Every row gives one point. Examples show where two turns around zero, p and q, send a point. Write where each new point lands after one turn and then the other. Backwards means that the second turn is done in reverse. Each puzzle has new turns, and all numbers are rounded.
In the rows, zero is written as 128.

Turn p:
[169 118] -> [122  86]
[83 96] -> [ 92 169]
[138 166] -> [167 122]
[123 132] -> [131 133]
Turn q:
[132 155] -> [101 123]
[102 104] -> [159 111]
[185 128] -> [109 182]
[ 94 125] -> [142  97]
Where do these land?
q, then p backwards: [ 99 107] -> [151 155]
q, then p backwards: [111 160] -> [152 101]
p, then q: [173 117] -> [173 137]

Turn p:
[ 89  98 143 157] -> [114 154 178 141]
[111 129 131 100] -> [112 130 127  99]
[ 89 137 139 158] -> [147 149 171 122]
[192 138  79 124] -> [147 121  55 159]
[158 139 148 101] -> [122  87 110 118]
Turn q:
[121 155  96  97] -> [107 165  99 139]
[168  86 148 170] -> [185 103 166 116]
[147 105 125 164] -> [170 109 135 126]
[104 158 138 114] -> [ 89 126 121 143]
[ 90 158 108 122] -> [ 97 126  88 144]
[149 150 136 158] -> [145 117 142 164]
[116  85 146  72] -> [101 148 145  65]
Where do these land?
q, then p backwards: [120 156 145 138] -> [146 102 142 136]
q, then p: [151 160 154 146] -> [139 117 167 156]
q, then p backwards: [153 127 104  94] -> [ 96 126  92 135]
p, then q backwards: [ 65  74 145  92] -> [115 132 175  50]
p, then q: [146 152  94 132] -> [156 157 115 146]
p, then q: [132  99 126 166] -> [138  90 135 155]

Turn p:
[125 105 113 176 117 151] -> [127 111  88 131  85 132]
[130 153 146 103 132 149] -> [107 147 131 113 156 142]
[155  73 170  86 101  84] -> [188  79 161 135 170 162]
[100 164 120 208  92 120] -> [146 183  87 161  67 132]
[104 133 143 102 153 122] -> [108 130 141 148 161 118]
[155 137 107 128 174 143] -> [110 123 119  92 135  85]
[128 131  97  94 127 127] -> [111 122 167 114 122 124]
Turn q:
[157 138 112  95 101 145] -> [ 95 114 102 142 115  97]
[119 101 121 168 161 124] -> [169 118 155 117 157 135]
[195 145 173 114 150  95] -> [102  88 117  58  95 142]
[113 110 128 193 140 108] -> [194 123 152 124 131 148]
[117 142 151 140 125 159] -> [138 164 118 113 126 113]
[ 79  85  93  65 115 136] -> [ 85 136 116 193 184 144]
[124 147 126 136 162 123] -> [126 133 163 110 127 128]
[120 155 121 113  73 133] -> [114 146 101 165  90 118]
Where do these land?
q, then p: [ 98 152 147 139 122 156] -> [132 177 139 114 131 124]
q, then p: [147 113  72  79 123  99] -> [125  87  90 187 108 126]
q, then p: [141 140 119 137 157 117] -> [137 116 130 137 156 147]
q, then p backwards: [106 132 121 134  68  74] -> [ 84 102 133 165  72 127]
q, then p: [169 102 113 169 133 147] -> [169  88 148 108 140 106]
p, then q: [101 106 163 165 137 154] -> [161 115 159 164 146 101]
p, then q: [134 151 162  73 155 149] -> [101 158 172  97 163 140]
